Each point is reached from the start by the listed moves, each made once or not at all, plus a little noise. Is the number of moves made odd or even? Then give how often each move was made.

Moves:
(1): [4.9 2.0]
(2): [-8.8  3.5]
Start: [ 0.8 -2.2]
Points:
[-8.0  1.4] -> odd (0, 1)
[ 0.9 -2.2] -> even (0, 0)
[ 5.8 -0.2] -> odd (1, 0)

Moves:
(1): [ 6.9  2.6 -3.5 -0.6  1.8 -1.2  1.9 -4.2  1.6  3.0 -0.5]
(2): [-0.6  8.1  1.2  5.9 -2.0  1.2 -3.9 -2.0 -2.6 -2.3 -0.6]
(3): [ 5.7  2.7  3.9  4.7 -4.5  1.4 -0.5  0.3 -0.1  4.5  1.5]
(4): [-1.5 -1.4 -0.7  0.4  1.1 -0.1  1.2  2.0 -0.6 -1.2  4.3]
(5): [ 0.7 -1.1  2.9  1.9  4.2 -1.6 -0.3  1.7 -3.6 -0.3  1.5]
(6): [-2.1 -1.5  0.7 -5.2  2.1  2.4  3.9  0.5  0.8  0.1 -0.6]
(7): [ 1.6  3.8 -1.5 -4.4 -1.5 -3.7 -0.2 -0.8 -3.4  2.2 -0.6]
(8): [ 2.7  1.2  0.4 -4.1  1.5 -1.8 -1.1  1.6  0.2 -4.6 -1.6]
(9): [ 0.1  2.3  0.4 -1.2  1.0 -5.1  1.0 -1.0  2.0  1.9  2.1]
Start: [-1.5  2.4 -1.6  1.3  2.1 -1.9  0.8  0.6 -0.7  0.2 -1.5]
Points:
[  8.6  12.5   1.6  -3.7  -1.2 -11.1  -0.2   1.1  -1.7   4.6  -0.3] -> even (0, 0, 1, 0, 0, 0, 1, 1, 1)
[ 2.9  7.2 -3.0 -7.0  2.0 -7.5 -0.2  1.3 -4.0 -2.2 -3.7] -> even (0, 0, 0, 0, 0, 0, 1, 1, 0)
[ 5.4  4.6  2.0  2.4  0.2 -2.2  0.4  4.4 -1.3 -1.1  2.4] -> odd (0, 0, 1, 1, 0, 0, 0, 1, 0)
[10.3  6.2 -0.6 -3.4  4.1 -1.2  6.2  0.7  1.2  1.8  1.7] -> odd (1, 0, 1, 1, 0, 1, 0, 1, 0)
[10.8 19.2  2.5  2.4  2.9 -8.6  2.6 -5.4 -6.0  9.4  1.3] -> odd (1, 1, 1, 0, 1, 1, 1, 0, 1)
[13.5 19.2  0.9  6.0  0.0 -7.5 -1.9 -4.8  0.6  2.8 -0.5] -> odd (1, 1, 1, 0, 0, 0, 0, 1, 1)
[  7.7   9.7  -3.3  -2.9   7.6 -13.5   3.3  -3.6  -4.0   6.8   1.0] -> even (1, 0, 0, 0, 1, 0, 1, 0, 1)
